Every row gives one point. Examples show where two turns around zero, p and q, send a point. Write where each new point lands after one turn and then the other. Backwards means that the second turn is done in reverse. Each puzzle has new turns, and all numbers are rounded.

Turn p:
[.01,.17] -> [-.14,.09]
[.52,.05] -> [.21,.48]
[-.54,-.22] -> [-.07,-.58]
Turn q:
[.22,-.62] -> [.37,-.54]
[-.40,.36] -> [-.48,.25]
[.08,-.08] -> [.10,-.06]
[.10,.33] -> [.01,.34]
Where do these land?
p, then q: [.59,.26] -> [-.10,.64]
p, then q backwards: [.12,-.37] -> [.35,-.17]
p, then q backwards: [-.15,-.33] -> [.13,-.34]
q, then p: [-.03,.16] -> [-.16,.01]
q, then p: [-.52,.27] -> [-.39,-.44]

Turn p:
[-.08,-.40,.32] -> [.23,-.43,.17]
[-.02,.74,.07] -> [-.08,.69,.26]
[.13,.43,-.36] -> [-.22,.48,-.22]
[-.19,-.38,-.18] -> [-.20,-.40,-.11]
[.16,-.39,.15] -> [.27,-.34,-.10]
Turn q:
[-.10,-.44,.44] -> [.12,-.39,.48]
[-.48,.31,.19] -> [-.59,-.07,.08]
[.07,.13,-.42] -> [.05,.14,-.42]
[.51,.01,-.20] -> [.41,.34,-.13]
Where do these land?
p, then q: [-.15,-.09,-.40] -> [-.18,-.31,-.25]
p, then q: [.28,.14,-.03] -> [.01,.26,-.17]
q, then p: [-.32,-.22,-.30] -> [-.19,-.34,-.29]
q, then p: [-.31,.00,.42] -> [.07,-.31,.41]
p, then q backwards: [.75,-.36,.14] -> [.35,-.47,-.61]
q, then p: [-.25,.53,.16] -> [-.39,.07,.46]

Turn p:
[-.27,.30,-.08] -> [-.31,.14,.23]
[-.37,.02,.24] -> [-.12,-.23,.36]
[.75,.04,-.10] -> [.48,.42,-.41]
[-.12,-.37,-.05] -> [-.05,-.35,-.17]
Turn q:
[-.12,.60,.18] -> [-.27,.32,-.49]
[-.19,.12,.34] -> [-.11,.39,-.01]
[-.04,-.18,-.39] -> [-.09,-.39,.15]
[-.08,.03,.15] -> [-.04,.17,.02]
[.42,-.57,-.27] -> [.49,-.47,.33]
Where do these land?
p, then q: [.31,-.18,-.40] -> [-.20,-.48,-.14]
q, then p: [.00,.05,.58] -> [.00,.54,.21]
q, then p backwards: [-.10,.26,-.49] -> [-.31,-.38,-.27]
p, then q backwards: [-.22,-.12,.30] -> [.02,-.31,-.24]

Turn p:
[.27,.05,-.20,-.29] -> [.24,.37,.01,-.05]
[-.07,.11,.75,-.22] -> [.12,-.43,.28,-.59]
[.03,.15,-.19,.24] -> [.00,.00,.07,.34]
[-.43,-.13,-.05,.02] -> [-.45,-.03,-.06,-.05]
[.20,-.18,-.31,.25] -> [.09,.09,-.30,.35]
Turn q:
[.33,.06,-.10,-.55] -> [.27,.08,.01,-.59]
[-.54,.20,-.33,.24] -> [-.61,.22,-.20,.20]
[-.29,.04,.05,-.20] -> [-.26,.03,.20,-.13]
[.33,.22,.17,.31] -> [.38,.21,-.03,.31]
[.27,-.33,.20,-.05] -> [.31,-.34,.08,-.03]
[-.09,-.19,.01,.25] -> [-.08,-.19,-.07,.24]
Where do these land?
p, then q: [-.32,.09,.23,-.48] -> [-.14,.06,.48,-.37]
p, then q: [.42,-.25,-.28,.05] -> [.19,.27,-.46,.04]
q, then p: [.05,.13,.01,-.10] -> [.08,.04,.14,-.05]
q, then p backwards: [.07,-.04,.02,-.18] -> [.03,.02,.16,-.12]
p, then q: [.01,.38,.21,.07] -> [.22,-.22,.28,.12]
q, then p: [.05,-.60,-.07,.64] -> [-.15,-.10,-.72,.48]
q, then p: [-.27,.29,-.11,-.02] -> [-.23,-.03,.34,.02]
